Each row of a before or after table is a point. The points were changed in one or more steps. Then noise was added and the rows were shuffled. The steps act on columns, c1 being the first. Name the steps. A step turns or swaps two columns, mirrors them in a line or flattens them onto one, adds a multiple of one to another, or multiplies or shifts one. Angles are multiples of 10 degrees, from the lower column toward the higher: turns from -170 to 170, lines from 10 to 170 but not 90. Use the fewest steps. Two steps may share a column if one is a turn and the other turns, adds or multiplies; they go together, in the order done. Otherwise the lowest column goes first.
(in the rows, 128 means zero)

Before (13 x 3):
[[118 134  97]
 [148 154 167]
 [ 74  63 161]
 [127 119 139]
 [157 153 141]
 [176 104 113]
 [ 86  47 153]
 [147 154 164]
 [152 122 109]
 [139 160 140]
 [107  75 137]
 [144 134 156]
 [138 159 134]]
After, 13 rows:
[[ 74 206 160]
 [100 175 153]
 [128 142 128]
 [167 119 101]
 [189 135 155]
 [151 141 103]
 [142 107 105]
 [159 121 149]
 [ 58 199 145]
 [116 103 146]
 [144 112  97]
 [155 134  82]
 [154 132  86]]
Steps: multiply c1 by 1.3; turn c2 and c3 by -140 degrees

Before:
[[131  47 120 156 129 159 142  94]
 [144  98 113 124 144 182 153 133]
 [187  98 141 144 157 133 153  92]
 [152 120 124 142  93 145 167 101]
 [121 134 129 168 151 132 150 101]
 [117 116  97  61  98 116  92 138]
 [126 129 120 117  74 137  60 173]
 [101 128 162  68  81 145  76 149]
 [108 144 153  90  79  81 111 202]]
After:
[[ 74  94  64 113 109 131 128 104]
 [109 154  77 110 103 110  94  95]
 [115 176  70 135  98 133 185 184]
 [101 169 111 175 104 166 153 176]
 [107  88  71  92  60 133  89 121]
 [164 175 102 178 116 135 206 133]
 [140 114  80  91 143 133  96 113]
 [126 147  49 194 101 139 143 159]
 [109  89  91 112 116  70  88 105]]
Steps: turn c4 and c6 by 160 degrees; turn c1 and c6 by -110 degrees; turn c2 and c5 by 60 degrees; shift c3 by -50; turn c7 and c8 by -100 degrees

Before (9 x 11):
[[144  80 119 134 130 167 155 146 144  76  59]
 [106  96 100 178 175 137 118 138 194 120  93]
 [166 169 141 167 142 145 163  96 120 100 139]
 [136 124 162 137 189 154 138 148 134 187  81]
 [129 156 155 118 156 116 152 116  87 113 140]
 [139 136 132 177 122  91 148 143 105 112  49]
 [132 131  85 170 167 142 150 140 117 102  68]
 [126 155 117 146 104 145 161 104  77 114 136]
 [182 118 126 146 121  90 143  95  82 102 144]]
After, 9 rows:
[[200  86 172 151 124 167 144  89 118 123 109]
 [127 104 137 175 121 190 152 146 135 143 191]
 [160 194  91 172 172 132 115 137  97 126 172]
 [166 144 141 128 123 140 159 147  78  85 205]
 [ 62 143 151 140 193  95 141 149 123 174 184]
 [227 120 101 169 157 151 152 150 128 115 187]
 [ 66  89 138 117 150 136 146 107 160 117 109]
 [147 127 169 167 147 126 168  96 167  97 128]
 [149  72 127 148 102 122 160 105 152 112 127]]
Steps: turn c1 and c3 by 60 degrees; multiply c1 by 2.5; swap c2 and c9; turn c6 and c11 by 160 degrees; turn c6 and c10 by 30 degrees

Before (10 x 18):
[[158 169 133 126 102 118 168  67 138 101 209 142 168 158 141 179 119 110]
 [109 103 120 139  91 173 166  91 155 164 131 164 139 143 165 134  36 103]
 [157 145 142 131  75 152 193  79 156  89 149 143 163 159 160 156 146  99]
 [121  94 174 137 108 188 124 143 127 153 128 157 132 165 127 119  65 101]
 [161 170  90 122 124 142 159 136 123  89 146 145 129 119 125 178 138  76]
 [119 152 135 133 153  95 147 175 119 139 114 102 176  99 130 147 113 146]
 [ 85 178 146 138 192  97 112 140  68 161 101 121 182 142 171 129 135 160]
 [152 103 146 147 123 193  94 106 139 128 121 144 168 137 163 142  68 115]
 [121 135 148  88  96 184 119  97 137 109 124 154 145 134 133 125  69 117]
 [ 96 142 109 175 158  84 117 153  68 103 109 112 201 108  95  89 150 110]]
After, 10 rows:
[[109 104 142  90 133 173  95 166 104 126 141 148 185 140 168 141  76 120]
 [114 169  80 127 134 140 163 153 115  94 112 140 135 118 125 169 139  76]
 [123  98 182  77 146 173 124 177 121 153 123 154 143 167 130 122  78 102]
 [159 100 123  49 162 150 161 149 117 167 126 164 202 139 164 136  49 103]
 [132 139 151  22 162 173 125 150 125 105 128 153 185 131 129 122 109 113]
 [124 153 142 114 110 102 151 165 131 142 141 104  93  96 132 148 114 143]
 [105 186 161 151  68 108 115 174 198 156 165 125 151 138 168 138 129 154]
 [117 140 123 206 106  91 115 181 193 108 155 106 143 106  94  87 117 107]
 [126 146 131 156 173 150 191 139  85  90  97 141 204 159 155 160 139  97]
 [115 172 120 120 139 116 171 140 100 103  44 141 219 156 146 186 123 115]]
Steps: turn c1 and c3 by -20 degrees; turn c1 and c9 by -140 degrees; turn c4 and c17 by -40 degrees; multiply c4 by 1.6; turn c5 and c11 by 170 degrees; multiply c6 by 0.7; add 1.5 times c12 to c13; turn c8 and c13 by -50 degrees

Before, 12 rows:
[[145 143 151 125 132 131 135 122 139 125 131 107 139 105 137 102 157 125
  124 118 125 141 144 116 126 121 134 102 139 119 120 128]
 [145 130  99 122 128 138  87 112 157 128 106 129 121 125 122 119 130 121
  157 122 134 154 144  98 120 161 124 126 138 123 116 132]
 [137 134 111 108 146 132 120 129 130 131 104 154 133 118 118 122 133 120
  115 115 125 130 126 143 136 129 140 127 137 104 146 127]
 [136 126 125  95 119 130 125 126 149 126 124 101 133 127 151 105 145 127
  118 152 108 151 135 136 130 103 132 140 114 116 126 117]
 [127 141 155 100  94 139 135 125 121 144 142 133 133 134 133 123 168 120
  116 111 117 123 118 124 109 153 147 116  97 115 137 141]
 [117 135 134 127 128  94 126 141 135 151 140 136 133 102 170 120 142 102
  141  96 127 103 127 141 119 137 165 123 142 117 126 135]
 [144 135 112 120 132 110 143 144  98 121 115 134 120 123 146 115 127 160
  138 114 106 142 133 123 127 166 130 154 119 116 145 143]
 [168 132  76 116 116 158 115 111 144 126 137 156 106 104 142 143 141 137
  124 143 140 149 118 136 112 171 105 130 120 125 116 118]
 [139 124  87 118 137 134 149 106 141 121 113 148 127 130 134 106 135 137
   97 105 123 136 134 130 131 150 125 109 122 153 122 124]
 [136 129 125 136 108 129 114 108 142 152 102 124 155 128 102 150 123 124
  136 106 103 126 160 157 121 104 142 137 155 135 123 124]
 [125 148 121 132 128 125 111 105 141 126 116 151 121 110 128 122 148 139
  111 114 126 140 155 142 116 126 125 111 124 148 138 108]
 [143 125 155 141 129 130 113 141 155 134  85 133 114 115 132 118 134 142
  142 122 122 124 134 115 106 143 125 136 130 155  95 142]]
After (12 x 32):
[[136 126 125 161 119 122 124 126 148 126 124 101 126 127 151 105 179 126
  118 153 146 150 136 135 130 117 118 139 155 116 125 117]
 [168 132  76 140 115  89 108 112 144 126 138 156 166 104 142 143 167 138
  124 143 124 149 118 136 113 166 154 131 107 125 116 119]
 [139 124  88 139 137  95 161 106 141 122 113 148 133 129 134 106 149 137
   96 106 134 136 134 129 131 147 129 110 119 153 122 124]
 [125 148 121 125 128 131 102 105 141 126 116 151 130 110 128 121 188 140
  111 114 130 140 155 141 116 130 130 111 133 148 139 108]
 [144 135 112 135 133 134 152 144  99 121 115 134 119 123 146 115 125 159
  139 115 150 142 133 123 128 162 120 154 110 116 146 143]
 [136 129 125 120 108 105 106 107 142 153 102 124 111 128 102 150 114 124
  136 106 147 127 160 156 121  92 106 137 123 135 123 125]
 [117 135 135 128 127 150 125 141 135 151 141 136  99 102 171 120 172 103
  141  97 116 104 128 141 120 126  92 124 111 117 126 135]
 [137 134 110 147 145 111 115 130 130 130 103 154 128 118 118 122 142 119
  116 114 127 131 125 143 138 122 116 127 120 104 146 128]
 [145 144 151 130 132 134 140 122 139 124 131 107 123 105 137 102 215 127
  123 118 128 140 144 117 126 116 122 102 124 120 121 128]
 [127 140 155 156  94 136 138 124 121 145 141 132 132 134 132 123 247 121
  116 110 132 122 118 123 108 167 106 115 137 114 136 141]
 [143 124 156 115 128 157 105 142 155 135  86 133 139 116 132 118 145 142
  142 122 134 124 134 115 107 138 128 135 116 155  96 142]
 [146 131  99 133 128 107  62 112 158 128 104 129 141 126 121 120 133 121
  157 121 122 154 144  98 120 147 134 126 100 123 116 132]]
Steps: turn c6 and c13 by 130 degrees; add 0.7 times c3 to c6; multiply c4 by -1; multiply c7 by 1.6; multiply c17 by 3; turn c21 and c27 by 160 degrees; mirror c26 and c29 in the line at 160 degrees
